Rows are points. Each copy is the shape, with its points in the same order, stretched, turned, moved and blurred by noise. Is it also mirrored, or only turned?
In the rows, zero is written as 128.

Shape (8 x 2):
[[114 161]
 [121 158]
 [226 159]
 [137 103]
 [116 101]
 [131 159]
 [130 160]
 [117 139]]
Copy 1 (8 x 2):
[[103 146]
 [104 137]
 [ 69  40]
 [157  99]
 [167 120]
 [ 97 124]
 [107 127]
 [121 131]]
Copy 1 is: mirrored
Copy 2 (8 x 2):
[[ 84 151]
 [ 84 156]
 [169 229]
 [135 119]
 [123 102]
 [ 97 158]
 [ 88 164]
 [100 136]]
Copy 2 is: only turned
Copy 3 (8 x 2):
[[155 118]
 [156 126]
 [157 217]
 [101 143]
 [110 117]
 [160 119]
 [152 126]
 [136 115]]
Copy 3 is: mirrored
Copy 4 (8 x 2):
[[150 152]
 [143 150]
 [ 24 156]
 [120  92]
 [145  89]
 [130 152]
 [133 151]
 [144 127]]
Copy 4 is: mirrored

Shape (10 x 4):
[[103 102 111 116]
 [134  97 135 113]
 [119 184 105  95]
 [120  71 169 104]
 [143  78 137  79]
 [121 169 154 131]
 [108 222 130 146]
 [139 121 127  92]
 [135 210 119 181]
 [152 172 112 114]]
Copy 1 (10 x 4):
[[ 99 101 139 145]
 [106  87 147 116]
 [135 167  94 102]
 [ 64  76 197 115]
 [ 73  74 143 105]
 [152 162 161 111]
 [179 201 132 121]
 [106 114 128  93]
 [221 173 138 140]
 [157 150 109  95]]
Copy 1 is: only turned
Copy 2 (10 x 4):
[[131  79 103 122]
 [162  90 142 115]
 [ 99 134 121 171]
 [161  76 159  84]
 [153  61 162 127]
 [137 154 131 126]
 [111 183 105 140]
 [145  98 140 141]
 [149 189  87 149]
 [140 136 122 170]]
Copy 2 is: mirrored

Shape (10 x 6):
[[120 111 129 137 185 109]
 [122  71 102 159 185  89]
 [176 152 127  98 168  70]
 [167 163 149 151 145  91]
 [165 146 149  84 116  91]
 [120  70 154 142 140 150]
 [ 88 155 110 162 109 168]
 [130 144 120 128 117 121]
 [ 98 130 116 163 164 206]
 [ 58 109 174 139 159 171]]
Copy 1 (10 x 6):
[[149 170 128 123  97 142]
 [136 181  89  95  61 141]
 [224 178 108 113 145 120]
 [207 109 115 133 127 136]
 [198 140 125  91 168 113]
 [ 95 130 124  83 107 168]
 [ 96  92 122 160 141  93]
 [150 121 115 121 146 100]
 [ 76 128 125 180 141 148]
 [ 77 127 201 135 103 148]]
Copy 1 is: mirrored
Copy 2 (10 x 6):
[[117 115 136 110 172 148]
 [117  80 136 126 182 103]
 [167 142 129  55 163 105]
 [147 165 120  89 147  92]
 [179 151 168  75 122 122]
 [129 118 181 172 154 153]
 [117 134  79 146  97 171]
 [149 129 120 111 119 135]
 [103 128  80 171 149 212]
 [ 74 138 164 150 130 218]]
Copy 2 is: only turned
